Every row gives one point. The points of each table are mixes of a few directions, plus a little noise. How many directions does each table use, and how many do they share? Where both have some left over, give the other angles between the two spaces (their principal angles), to ten degrees, smallest first.

First, 4 rows:
[[-35  78  80]
 [ 20 -53 -50]
 [  7 -16 -16]
 [  5 -12 -11]]
Second (5 x 3):
[[ 20  10   4]
 [-57 -19 -19]
 [-85 -48 -12]
 [ 58  47  -2]
 [ 64  10  30]]
Directions: first 1, second 2, shared 0; angles 80

First:
[[ 12  34  63   9  27  -3]
 [-14 -44 -81 -11 -35   4]
 [ 14  40  74  11  33  -4]
 [ -9 -27 -49  -7 -21   3]
 [ -1  -3  -4   0  -1   0]
 [ -1  -3  -5   0  -2   0]]
Second (6 x 6):
[[-17 -52 -95 -12 -42   7]
 [  8  26  47   6  21  -2]
 [ 13  37  71   9  32  -3]
 [  0   0   1   0   1   0]
 [  4   9  18   2   8  -1]
 [ -8 -22 -44  -5 -20   3]]
Directions: first 1, second 1, shared 1

First, 9 rows:
[[-26 -10  -6  30   0 -44 -21 -28]
 [-28  27 -20 -41   3  -3   6   9]
 [ 19  -3   6  -9  -4   7   1   6]
 [ 37   4   2 -52 -14   2 -10  16]
 [-95  27 -22 -11  14 -25  41 -12]
 [ 75 -12  20  -1  -7  52 -10  25]
 [ 58 -27  20   0 -15 -13 -23  -4]
 [-20  -1 -13  52  12  -3 -29 -15]
 [-19  -3  13  30  10  25  43   4]]
Second, 10 rows:
[[-25   8  29  22  33  -7  18 -18]
 [ 26 -29  -2 -65 -48 -60   8  -6]
 [-21  11  18  29  30   9   9 -10]
 [ 18   2 -31   1 -18  33 -21  21]
 [-32  14  33  38  45   4  17 -18]
 [ 36 -12 -41 -31 -47  11 -25  24]
 [ -9  -5  20  -9   6 -27  14 -14]
 [-37  22  28  55  55  24  12 -13]
 [ 38 -12 -45 -32 -50  15 -27  27]
 [  7  -3  -7  -8  -9  -1  -3   4]]
Directions: first 4, second 2, shared 1; angles 40

First, 8 rows:
[[  4 -20 -13 -10  29  37  72  -2   3]
 [ -2   7  49  18 -21 -38 -28 -19   2]
 [  0  -1  13   3  -1  -5   4  -6   0]
 [  4 -23 -58 -26  43  67  83  17  -1]
 [  2  -8 -32 -13  17  31  27  11  -1]
 [ -3  21 -41  -5 -18  -9 -74  24  -6]
 [ -2  13   2   5 -17 -22 -48   5  -2]
 [ -4   8  79  28 -30 -59 -35 -29   4]]
Second (10 x 9):
[[ -2  11   4   5 -12 -17 -39   4   0]
 [  3  -1  36  27 -62 -45  10 -31  -7]
 [  6 -24  17  10 -15   8  95 -28  -3]
 [ -6  19 -18 -11  20  -1 -75  26   5]
 [ -5  12 -32 -23  48  25 -54  35   6]
 [  0 -16 -26 -21  56  52  54  14   6]
 [ -3  10  -7  -4   8  -1 -36  12   1]
 [  8 -23  31  21 -44 -13  91 -41  -5]
 [  3   4  25  19 -46 -35  -8 -19  -6]
 [ -4   8 -29 -22  47  27 -37  29   6]]
Directions: first 2, second 2, shared 1; angles 40

First, 9 rows:
[[-12  35 -21 -26  -2  13  26  44 -40   3  19   6]
 [ 12  21  -2   0  -9  11  12   3  27  18   0  -4]
 [ 65 -33  56  37  41 -49 -43 -25   9 -46 -29 -26]
 [-74  39 -63 -50 -39  50  49  44 -42  38  37  28]
 [-30 -47  -1  15 -15   2 -21 -50  34   8 -11   9]
 [-30  21 -31  -5 -49  45  26 -26  74  64   3  12]
 [ 40  55   1 -13  11   1  24  47 -16   0  10  -9]
 [ 21 -63  39  38  19 -33 -49 -58  30 -27 -29 -11]
 [ 13 -27  24   0  41 -38 -26  21 -77 -60  -1  -6]]
Second:
[[ 78  38   1  17 -18 -24   9   4  45  43 -20 -19]
 [-17 -40  42  -5  64  -6 -43 -13 -52 -60  13  -9]
 [ 17  19 -14 -26   8 -21  -1  48 -80   2   8  -3]
 [-34 -11  32  24  24  18  21   3  37 -82   5   8]
 [-55 -40 -42   8 -64   1  11 -28  22  29 -13  29]
 [ 18  53 -12 -27  -9  43   4 -24  55  95  14 -17]
 [-58   2 -10 -11   7  25  28  34 -23 -49  18  19]
 [-34 -71 -24  20 -49 -20 -29 -62  18  36 -28  17]
 [ 62  42  -8 -20   0 -13  -8  12 -15  64  -1 -19]
 [ 12  11  35  14  42  -4  15  34  -9 -83   5  -8]]
Directions: first 3, second 5, shared 3

First, 9 rows:
[[ 21  10 -49 -14  -1  -3 -33   7 -15   2  23  32  31 -13]
 [-30  53  12  18 -30  95 -43  14  16  13  18 -13  17 -14]
 [-53   2 -20  51 -25 -49  82  27  -2  -5 -34 -66 -43  47]
 [ 13  18 -16 -13  18  -7  10 -15  -8  11  -5  16   8 -32]
 [-18 -61  43 -37 -28 -57  -3  -7  -8 -38  19  20 -22  -5]
 [-20 -27  -4   3 -14 -13 -45  -4 -26 -25  -1   0 -30 -18]
 [ 32  -2  -6 -11  19   7 -12  -4   5   8   7  19  22   4]
 [ 16   1   6 -10  23 -14  24 -16   2   8 -12   7   0 -12]
 [ 40   4  35  14  38  41  20  -2  38  25 -15 -16  18  44]]
Second (8 x 14):
[[ 16  37   7  55  31  44   2  -1  20 -39  -6 -41  22 -13]
 [  7 -11 -33  -7   5 -60  37  -2   5  13 -10  31  26  10]
 [ 29  -4 -59 -52  33  12  36 -33 -52   4 -44  -3  50 -24]
 [-14 -10  44   5 -11   0  11   7  31 -12  56 -21 -66  -4]
 [-20  -1  -6 -13   5  18   3  -6  -5   9   2  18  26   5]
 [  9   0   8  26 -21 -13 -20  12  15  -2  -7 -17 -31   1]
 [ 17   8  65 -29   3  20 -63  17 -46 -13  22  -1 -36   3]
 [-44 -20 -26  15 -44 -20  -7   6  32  40 -14  33  10  22]]
Directions: first 6, second 6, shared 1; angles 40, 50, 50, 60, 70
